Rows are points. Any point is a mix of the corners, with weights that add up to 1. It lies inside the corners' shape when no weight is negative. Is each point inside? If not, which corners have a negative weight?

Corners:
(1): [-26   8 -18]
(2): [-50 -17   4]
(3): [35 32 49]
(4): [-21 -27 -25]
Points:
[-50 -22 -23] -> outside (3)
[-11  24   9] -> outside (4)
[-60 -37 -34] -> outside (3)
[-29 -20 -12] -> inside

Corners:
(1): [  4 -11  43  13]
(2): [ 30 -12  -6  16]
(3): [  2  -6 -19 -40]
(4): [-18  18 -60  38]
(5): [11 29 39  0]
Points:
[ 5  2 26 11] -> inside
[  1  -8 -16  -4] -> outside (5)
[  7  18 -11 -10] -> outside (1)
[14 -5 12  8] -> inside
[ 14   8  26 -18] -> outside (4)

Corners:
(1): [-37 -28   0 -48  23 -13   0  23]
(2): [-60  12  35  39  33 -40   5  25]
(3): [ 24 -31  22 -57  36  17  -8  34]
(4): [-16  15  31  23 -22 -15  28 -28]
(5): [ -8 -34  23 -40  22 -38 -38  33]
(6): [ 16  50  -9   9 -20   9   3 -32]
(7): [ 10   0  -2   5  22  -6   6 -43]
(8): [-16   4  10  41 -19  17  -4 -26]
(9): [ 10 -27 -11 -12  15 -25   4  35]
Points:
[ -4  -7   7 -24  14  -2  -2   8] -> inside
[  4 -16   6 -17  27 -16 -21  17] -> outside (1, 4)
[-3 19  3  7  2 -8  2 -9] -> inside
[  1 -25   3 -47  22 -24   3  24] -> outside (2, 8)

Corners:
(1): [  3  -4  16  -8   4 -24 -33 -28  -7]
(2): [ 38  20   1 -14  36   3   8  33 -20]
(3): [38 -9 40 37 16 12 -9 30 -2]
(4): [ 16  49  28  24 -16 -50  16  22  35]
(5): [ 34 -25  -7  -7  34  -1  32  20   2]
(6): [ -9  18 -35 -23 -12   1 -42   7  33]
(7): [-26   0 -38 -20  -4 -48 -49  19  18]
(8): [21 31 35 38 50 -6  8 14 14]
(9): [-50 -21  45   1 -10  -2 -16  -3 -13]
(10): [-28 -18   5 -57  -2 -10 -60  11  33]
Points:
[-31  20   9 -21 -10 -50 -50  -8  17] -> outside (3, 5, 6)
[33  7 24  9 13  4 -5  3 33] -> outside (2, 7, 9)
[18 -4 26 -1 20 -3 -5 15  3] -> outside (6, 7)
[ 10  -6   8  -6  13 -14 -11  -2   0] -> inside

Corners:
(1): [  1 -28 -13  53  22 -49  41  36  35 -26  39 -35]
(2): [-18 -22 -13 -10 -11 -22  18 -20  24  17 -30  -7]
(3): [ 16  49 -36 -35 -16  16  39  45 -15  22 -35 -12]
(4): [ -8   2 -17 -24   5   8  12  -5 -36 -19 -18  20]
(5): [ 25  25 -30  22  27 -60  -4 -18  33  -5 -41  13]
(6): [  0 -17  -8  37  22 -51  60 -10 -36  24 -45 -21]
(7): [ 36 -46 -12   9 -38 -15 -20  -9 -55 -28   9   5]
(8): [-36 -31  55  19  23 -44 -33  -4  23  20 -45 -49]
(9): [ -5 -27  25 -25 -37  23  52   1  39 -46 -44  27]
(10): [ 30  24 -30  49  -1  46 -10  21   4  16  32  21]
(11): [-15  11  -5  45 -35  27   5 -39 -17 -14  -1 -27]
(12): [ -1  34   7  25  36  29   6 -51  27  22  39 -58]
(13): [-31  -5  58  32 -47   1 -26  -2 -45  35  39  -5]
Points:
[ -6   0  -2  13  -6   0  10  -7 -16  -3  -3  -4] -> inside
[-14 -15  24  44 -10   3   1 -21  -7  16  24 -24] -> outside (3, 4, 5)
[ 19 -12   8  46  -9  -8  12 -29  18 -36   5   8] -> outside (2, 3, 4, 8)
[ -5  -7   2  16   7 -10  13   0   9  -5  -2 -16] -> inside
[ -4 -16   9  35   5  -9   3 -16   9  -6  13 -18] -> outside (3)
[ -4 -15   4  18 -18 -14   3   4 -15   2 -11   0] -> outside (12)
[  2  10 -16  16   3 -15   3  -9 -22  26 -19 -17] -> outside (1, 9)

Corners:
(1): [ 13  14   2  -5 -11 -13   7  21 -27 -12   6   7   8   6]
(2): [ -5 -24   1  10   3  -3 -23  22  -2  40  18  -6  23  15]
(3): [ -6  17  13  13  15 -23  -1   0  10 -14  14 -11 -25  -3]
(4): [ 16 -23 -14   2  -9  -7   7  13   0  -6  15  -2   7  -7]
(5): [-16  19   1   6  10   1   0  11  11  -3 -16   3  -4  14]
(6): [ -3  14  11  10  48  -2  -3  23   2 -12 -24 -13   3 -23]
(7): [  0  20  -4 -12 -17  -4   4 -40 -39 -16 -23  60  17  13]
(8): [  0 -25  19  16 -11  -8   4  24   7  32   3  -5  -2 -15]
(9): [  7  20 -24  19   3 -25  -3  10  -8  12 -24  -3  21   2]
(10): [ 25  -3 -26  16 -10   8  13  16 -33  10  11 -12   0   2]
(11): [ 25  12   7  15  -2  -5  -7   5  -2 -15  -9  -8  10  10]
(12): [-10 -42  10  17 -14 -23   3  19 -26 -15  -9  -7 -25   0]
(13): [-18  17  11  -2 -11   0 -28   3   8  -3  13  -8  11 -10]
(14): [ -4   9  17 -34  -5 -14 -41 -19  12  -8   5   6 -41  -6]
(15): [ -7 -13  13  -7  -6 -16   5   0  -8  16  -2 -21  14  12]
Points:
[  4 -10   9   5  -8  -7  -6   9  -7   0   9  -6   0  -5] -> outside (5, 9)
[ -6 -10  -3  -8  -6 -12   7   2 -35  25 -23  22  10  11] -> outside (3, 4, 11, 13)
[  6  -7  -3   3 -20 -18  -9   1 -13   4   5  -1  -3   4] -> outside (5, 6)
[ -5  12  13   3  11  -7 -17   1  16   5  -4  -2   8  -4] -> outside (1, 10, 12)

Corners:
(1): [ 32  -1 -15  32  -7 -15   5   7  22   8 -49  12   8 -23 -16  -3  21  -2]
(2): [-11   4  -5  -3  12   4 -14  -9  29  29  20  -7   2   8  33 -23 -16 -25]
(3): [ -6  33 -24 -29   1  -7 -15 -17  15   0  15  24 -14   6  13   4 -18 -16]
(4): [  3 -19   7  22  -1 -33  -1  32   8  19 -28  40  -2 -46 -14   8   9  -3]
(5): [ 36 -18  12  12  29  -5  15   8  -7   5  -7  23  -3  -5 -10   7  -8  36]
(6): [ 20   5   9   6  14 -41  19  30   0  22 -19  -1  -4 -19 -16 -13  18 -11]
(7): [-19   3 -23 -30  14  23  11 -13   1  20  20 -10   6 -17   8   8  -6 -19]
(8): [  4  15   9  16  -4   1  14  24 -16   1 -16  20   8 -15   6  -8  20  21]
(9): [-20  39 -21  -3   7  17  -4   1  11   6  26 -26   3  -3  21   1 -60 -49]
(10): [ 25   4  22   0  19  15   0  32   3  -3 -21  11 -20 -25   4   1   9  -7]
(11): [ -7   7  13 -15   0  12  -1 -18  -4  29 -14  17  -1  28  25  -1 -21 -28]
(12): [-22  20  -2   8  15  17 -22 -16 -10  32  -1  -9 -43  17  23  18   2  -2]
(13): [ 26   3  26  -6 -15  -7  19  -4  22  29  -2  11  -9 -19 -12  17   3  23]
(14): [ 12 -12   9  20 -20 -36 -23  -1   7 -19  -9  -7  24 -33 -29 -28  -1 -36]
(15): [  9 -18  -9   0  -9  -1  26  25  -1  -4  -2  -5 -12   7  18  25  -5  10]
(16): [ -2  -7  11  -6   3   1  11  35  12   9 -22  11 -19  22 -31   0   4  27]
(17): [ -8  12 -24 -35  -2   3 -24  13  -6  13   2 -24   9 -29  17 -15 -39 -17]
(18): [ -9  18   9 -15  20  -1 -10  -4  17  13   2  -6  21  21  16  33  -9   0]
(19): [-39  20  -3 -26  17 -11  -3 -40  21   2   1 -17  -9 -18  28  -3 -37 -29]
Points:
[ -9  16  -1 -23   8  17  -4 -10   5  10  15  -9  -3  13  20   6 -24  -8] -> outside (1, 4, 6)
[ 1  1  1  0  4 -4  1  7  5 10 -7 -2 -3 -8  4  1 -5 -6] -> outside (3)
[-2 13  0 -5  9  2  2  3  7 18 -5  6 -7 -9  9  4 -6 -3] -> outside (14, 15)
[  7   7   3   7   4 -14  -5  12   9   6 -10   5  -5 -13  -2   0   0  -2] -> outside (7, 11)
[  3   1  -2  -3   7  -3   2   4   8  12  -5   1  -6  -6   3   4 -10  -8] -> outside (8)
[  3   5   4   6  -2 -16   6   5  -3  10 -19   2   4  -6  -7   6 -10   0] -> outside (2, 3, 7, 10)

Corners:
(1): [-32 -12  18  19 -12   0 -17 -24 -23  19 -29  52   6 -13  11 -25  12  25
 -36   6]
(2): [ 27   3  28 -36   0  27  24 -11  28  -3   8  28  -3  -7  -2   0 -51   6
  27 -30]
(3): [  9   3  43  -5   9 -42 -29   2   8 -17  41   2   5  24  29  23 -19  -5
 -17 -12]
(4): [-29  15 -16   2   1   9  14 -26 -59  28 -14  19 -18 -41  41 -20  -6  35
 -24  -7]
(5): [  0  -3  10  16  15 -12 -19  11 -14 -40  10  -8 -41  24 -38  -4  28  17
 -26   6]
(6): [ -2 -41 -23  16 -12  -4 -46 -11 -33  26 -26  14  -9 -15  12 -30   5  22
  -8  -3]
(7): [ 32 -22  -2   4 -19  43  34  19   8 -23   8  11  43 -33   0 -27   2  51
  43 -26]
(8): [ 17  21  23 -20  30   1  -4  44  31 -28  -1  12 -13  26  38  59 -20 -24
  -7 -30]
(9): [-10 -20  -2   4  -1  -3 -22  25 -40  -4   1  18  -4 -33 -27 -13  -2   4
 -29  31]
(10): [ 34  13  30  23  -2 -20  -8  11 -32 -40  -7 -13 -14  10 -28  29   6 -20
 -30 -26]
(11): [ -9 -12 -33 -27  -9  29   6   7 -13 -26  12  26  18 -18 -20  -3  -1  16
   0 -56]
(12): [ -7  32  32   7  -4  -8 -22  28  -8 -10   9 -13 -10  42   5   1 -10 -32
  12 -22]
(13): [-41   0  -2  19  -2 -19 -31 -16  -3   8 -29   0  12 -60   4 -28 -33  48
  -8 -10]
(14): [ 21   9  14   0  36 -30  -7  19  -1 -42  11 -11 -11   6 -15 -20  29 -37
 -40 -24]
(15): [-32 -42  28   6  14 -23  -1  16 -49 -13 -16  16 -19 -17   7 -20  10   6
 -20 -17]
(16): [  2 -17  -1  -5   2  11 -24   6 -45 -53 -23  15   5  15 -18 -44 -11  29
 -34  -7]
(17): [  7  -5  41 -13 -15 -22  -6  26  14  -8   2 -47  -1  38  -9  -1  -6 -12
 -53 -29]
(18): [ 29  24   4 -14   9  -3  20  38  11  26  10  51   7  -3   5   7 -38  24
   9 -46]
(19): [  6 -23 -35 -16  18   6  39   5   0  -2  -9   2  50  10 -15   5 -14  29
  28 -24]
(20): [ 15   2  15  25  26  11   7  19  16 -13  35  -3  -3  21   0  24 -42 -27
 -17 -37]
(21): [-16   0 -12  17 -40 -37  -1   1  -1  -2 -10  31 -18 -20  34 -15 -32  10
 -23   3]
Points:
[ 34 -17  -2 -25 -15  12   1  19   9 -26  17  14  22  34 -27 -24  -1  12
   1 -15] -> outside (4, 8, 10, 13, 15, 20)
[-17 -10   2  10  15 -25 -20   8 -23 -12 -12   9 -12  -8   2  -2   1   9
 -39 -10] -> outside (2, 7, 12)
[  4 -12  -4   5  -6  11  11   9 -19  -9  -6  15   3 -12 -13 -20  -1  17
  -7 -16] -> outside (3, 8, 13)
[-55  -5 -15  17   0 -12 -23 -43 -42  37 -49  48  -7 -50  31  -3 -24 -11
 -25  -4] -> outside (3, 5, 7, 16, 17, 18)
[ 37  38  23   4  29  -7  14  22  25 -33  16  -3  -8  29   7  28 -32  -5
  13 -24] -> outside (1, 6, 9, 11, 15, 17)
[  1  -6   9  -2  -4   0  -1   3  -9  -2  -1  14   7 -11   1 -11 -18  10
  -8 -19] -> outside (5, 8)

Corners:
(1): [-15 -21  28 -28  -6   0 -19  22  52  33  -2  26  25  50 -10  20  32  -6
 -18 -19]
(2): [ -7  22 -11  -3   9  42  12  -3  -5  53  27 -17 -19  24   6  16 -21 -40
   8 -27]
(3): [ -1 -10  38 -14  15 -37 -25  -7  23 -19  29  12  29  27  18  29  39 -10
  24  36]
(4): [-41 -12  44  13 -22  16  34  15   0 -18  40   2 -18  43 -31  -8  41 -54
  14   9]
(5): [ 15  21 -14   3 -18  -2  29  18  10   3  37  18   0 -14 -20 -18  -2 -46
 -24  21]
(6): [ 21  33  31  -4  19  30  14  13  -1 -12 -35 -12   2  10   2   1   9 -41
 -15  -4]
(7): [-17 -12  -6  25 -16 -35  36 -49 -30  12 -10  25  20 -28 -33 -44  46  11
  -8  -7]
(8): [ 19  -4  15  40 -15  28   8  23 -18  10  46   4   2   0 -20 -51  -5  22
 -31  -7]
(9): [  3 -25 -44 -17 -10  24 -24 -23   6  45 -20  20 -18 -17  12 -22 -17   5
 -37  37]
(10): [-32  28  23 -12  21 -21 -27  20  19  39 -20 -12 -36  -3  15 -43  11  19
  24 -24]
(11): [ -2 -44 -21 -25 -10 -21   8 -57  19 -37  46  17  42  18 -10 -17   7 -52
  30  10]
(12): [ 19  26  21   9 -18 -28  20  -4   3  39 -32 -24   3  -6  38 -31 -22 -13
 -30  28]
(13): [ 13 -33 -19  33  15   1  20  18  15 -13  34 -37  30  12  35  14  14 -47
 -28   1]
(14): [-29  -9 -26  -5  22  15  19   5  -4  -2  35  17 -22  29  24 -17 -15 -21
 -46  -6]
(15): [-41 -22 -22 -11  -1  17  31  30  12  23  17 -18  -6   1  -2 -10 -25  37
 -40  -5]
(16): [-12  10  -8   7 -24 -15 -27 -18   8   5 -18   8  23  -4  19   3  -2   4
 -22 -17]
(17): [ 12  -7  -3  52  18 -17 -13 -17 -11  24 -15  28 -22 -15 -15 -16 -28  15
  21 -25]
(18): [ 28 -12 -22  27 -16   1  19   0 -31 -20   4  28 -25  29  19  -3  31 -23
  30  11]
(19): [-23  37  21  34  21  41  21  19  40  20  -5  -4 -34  51  14 -20   2  32
  -1  -3]
(20): [  3  23 -41   9  20   6 -29  20 -12  42 -15  -8 -33  51 -34   4   2 -32
  24  20]
(21): [ 13 -26  20 -24 -26 -32 -25  -3  39  29  20 -38 -33  24  21  22  30  24
 -31   7]
Points:
[-12 -11   6  14  -8 -10  14   1   6   7  29   4  -5  16   8 -13   9  -4
  -7  -6] -> outside (6, 9, 20)
[-10   5   0   2   5  11   4   0  11  20  10  -1  -9  20   5  -8   1 -11
  -2  -6] -> inside
[ -3  11  -3   9   7   8  -9  -7  -3  17  -2   1 -32  13   5 -14 -19   5
   8   5] -> outside (1, 5, 7, 13)
[ 28 -39  -8   0 -39 -21   4 -25   9  -8  60  15  34   6  15   7  31 -59
 -33  26] -> outside (6, 10, 15, 17, 19, 20)
[ -6 -11  -4  -2  10  21 -17  28   7   8  26   2 -20  24   1  11   4 -25
  -8  -5] -> outside (7, 11, 12, 19)
[  4  -3 -11   2  -8   3  12   3  -6  14  10  -1  -5   3  -1 -13  -2 -31
 -19   0] -> outside (3, 19)
[-7  5 -5  7 -5 -3 -9 -3  7 14 -4  4  1 11  5 -5  3 -4 -9 -4] -> inside

Corners:
(1): [ -5  -5 -16   5   5  17  22 -17 -29  40  44  18 -15 -24 -34 -15  36 -11
  -7 -46]
(2): [ 13  41  14 -32   6  26  46  17  24   8  26  23  31  17 -15 -11  -9 -17
 -17 -22]
(3): [ -7  30  22  11  -2  -4  45 -30 -10  28  -7  -1  60  -1 -10 -32  50 -13
  18 -15]
(4): [ 25 -44 -10 -22  24   5  12 -10  18   8 -26 -46  46   4 -31  23  16 -25
  -1 -23]
(5): [-31   1  -5  35 -32  18   4 -23 -17 -43  -5  20  30   6  22  26 -21  12
  10  11]
(6): [-42 -36  24  32 -40  34  44  41 -26  24  15  30  12   1  40 -18 -32  -8
  15 -19]
(7): [-39   6 -32 -41  42  -5  29  10  -3  11  17  34 -34  -8   2  43 -30   4
  26 -10]
(8): [  7  -3 -25 -48  -4 -21 -15   3 -17  -4 -23  35 -19   1  29 -23  -2  43
   8  -5]
(9): [ -7 -41  -4  16  13  18 -44 -14  12  36  -4 -20 -25  -8 -14 -25 -18   4
  14  15]
(10): [  7  -6  -1  10  47 -24  16 -23   5   5   6 -14 -13 -15  -6  36  18  29
 -10 -17]
(11): [-11  12  40 -33  16 -27 -36  27 -11  13  26 -11  24  -7  17  23  36 -24
  12 -11]
(12): [-24 -43  -4  18 -27  10   2  20   1  31  30 -33   6 -21  16 -12  30  28
  22 -15]
(13): [ 18  -1 -10 -45  10 -31  10   7 -22 -17   2  27 -42   2 -36  21  16  17
  29  -6]
(14): [  3 -45  -4 -24  -3 -18 -32  26  32  35 -10  20  -7 -19 -14  31  -3   8
   1 -12]
(15): [ 13 -41 -19   6 -11 -37 -36  12 -32 -32 -13 -34  29  23 -34  13  27  17
 -46  51]
(16): [-39  42   7 -10 -26  41  15  14  -7  36 -33  -8  11  -2  30 -12  25  31
  28 -42]
(17): [-27 -23 -18 -22  32 -40 -24  35  11 -34   0   7 -26 -28 -16  19   2  24
  -9 -29]
(18): [-27  33  18   4  15   0 -20  17  17 -23 -21   5 -22 -24  29 -22  46 -14
 -22  15]
(19): [-32 -31 -21  22   1  14  -7  19  -7  11  29  10   4  41 -18  11  31 -12
  -9 -27]
(20): [  5  18 -34  10 -18 -27   7 -31  24  21 -33 -35 -19  20   5  -5 -33   8
  28 -28]
(21): [-32  23  33 -21 -12   4 -32 -32  29  -6 -17 -33  16  19  21 -32   2  10
 -24  38]
Points:
[-13   2   3  -5   4  -3  -5   8  -2   1  -5  -4   4  -3   3  -1  21   0
  -4  -2] -> inside
[ -5  -9   9   5  -8   0  -4   0   1  10  -7 -11  19   8   4  -5  18   3
   2   1] -> outside (1, 7, 17)
[-19   1   4   9  -6 -17  -9  -5 -16  -4   7  -6   1   2   6 -13  22   7
   5  -3] -> outside (2, 4, 7, 14, 16)
[-14  -4  -6  -1  -4   8   8   2   2  10  -3   1  -2  -1  -1  -5   4  12
   4 -13] -> outside (11)
[-18   1   0  -4   5 -17   9   0 -10 -19 -12 -21  13   7   4  18  24   7
   6  -4] -> outside (1, 2, 8, 9, 14)
[-16 -12  -6   3   3  -6  -5  -1  -8  -2  -2  -5  -1  -3  -1   4  11  10
   5  -5] -> outside (2, 14)
[-8 -7 -7 -7  0 -8  1 -2 -4  6  1 -2  6  5 -2  6  3 10  4 -7] -> outside (18)

Corners:
(1): [  2 -19 -25 -28  10   1   0  12 -26   0   0  -4  -5 -14  -9 -25  33  27
   0  27]
(2): [  0  -6 -12 -13  -4 -12  21 -29   9   4 -24  -5 -12  -5  22  -7   2 -22
 -15   5]
(3): [ 17  20   8   1 -13 -33  16 -12   7  25 -12 -29 -10   1   8  -8  -8  23
  -2  -8]
(4): [ 26   7 -25  28  15   0  16 -23  29  12 -22   8 -15   4  -6 -16  21 -16
  11 -11]
(5): [-41   1   3   5  15  -3  11  20  -2  -3  17 -11  -3 -27  -2   3 -41  13
  10  26]
(6): [  0   3 -12  -8  -9  20 -15  12 -14 -47  14  44   6   6 -18  13  31 -41
   5 -12]
(7): [ -3 -19  -6  -7  11  -1  -7 -30  17  -3  16   2  -7  10 -15  15  -8  14
  -9  18]
(8): [  0  -8  12 -23  16  19   5  -6  24   0  22 -10  -5  21  -3 -10   1  12
   0  17]
(9): [  5  16  12 -30  25 -10   1  -3 -25  11  -2 -10  16   4 -11  -8   9  -9
 -21  19]
(10): [ 21 -16  -3   3 -14   1   0   7  -3  25  -1  -7 -13   7 -24  23  16 -20
  13 -11]
(11): [ -8  13 -15 -12  -2  -1  -8  16  -3 -29 -17   9 -14 -19 -19  -6  -5  -2
 -11  15]
(12): [  4  11  -8  15   4  31  -6   7  -3   6   7   5 -34   0   1  16  -6  15
  10 -16]
(13): [ -9   2   4  22   7  23  -2   9   1  -9  20 -20   0   0  -7  13 -50   5
 -19  17]
(14): [  6  24 -32   5   5  30  -2 -29  26 -10  17 -13   5   1 -13  -4  -5 -34
 -14  13]
(15): [ -4  10  12  20   7   1  12  -3   4   7 -10  12  -4 -22  10 -10  -3  -5
 -21 -20]
(16): [-12   0   7  -6   9  -1 -18  26  -3 -11  -5  16   1  12  -9   6 -16 -18
  13 -35]
(17): [ -5 -29  -4 -18  23  -5   2   1 -26   8  28  10 -15  -5   2 -10   1   7
 -13   5]
(18): [ 16  34  -4   0  13   3 -20   7  -7  31  -8  17  13   6   4 -21 -29   9
 -16   7]
(19): [  8   8  23  14  -5 -25 -22  -9  10  31  13  -6  -6   8  26  -1  -3   5
 -12 -11]
(20): [-18  14 -16  28  -2 -18  22  17  60   3   7 -13  -6  -9  27   5 -24   0
   6 -19]
(21): [-25 -16  -2  -7   3   2   1   9 -20   2  17  13  -9  15 -14  -7 -13 -10
 -21  16]
Points:
[ 8  4 -2 -4  3  1 -4 -2 -5  5 -2  5 -8  3 -2 -5  4 -7 -7 -3] -> outside (5, 7, 20)
[-4 -1 -4 -3  4  1  1  2 -1  5  5  1 -7  3 -4 -4 -6 -1 -8  6] -> inside
[ 3  8 -4  2  5  3  3  3  5  3 -1 -3 -8 -3  2 -2 -4 -2 -1 -4] -> outside (7, 21)
[  0   1  -4   1   4   6  -4   3  -5   2   6   6  -9   2 -10  -1  -4  -1
  -3   1] -> outside (2, 9, 20)
[  0   1  -5   6   4   3   2  -2   8   8   3  -5 -11   0  -2  -1 -10   3
  -3   0] -> outside (6, 9)
[ 3  3 -6 -2  4  3 -1  0  1  0  2  3 -7  1 -4 -2  0 -4 -7  0] -> outside (5)
[-5 -5 -7 -3  8  4  2 -1  0 -4  7  4 -7 -1 -6  0  1 -7 -5  4] -> outside (3, 18)
[ -4   8   1  -3   6  -1  -4   0   1   4   8  -1  -3   0   3  -4 -13   4
 -10   5] -> outside (4, 10)
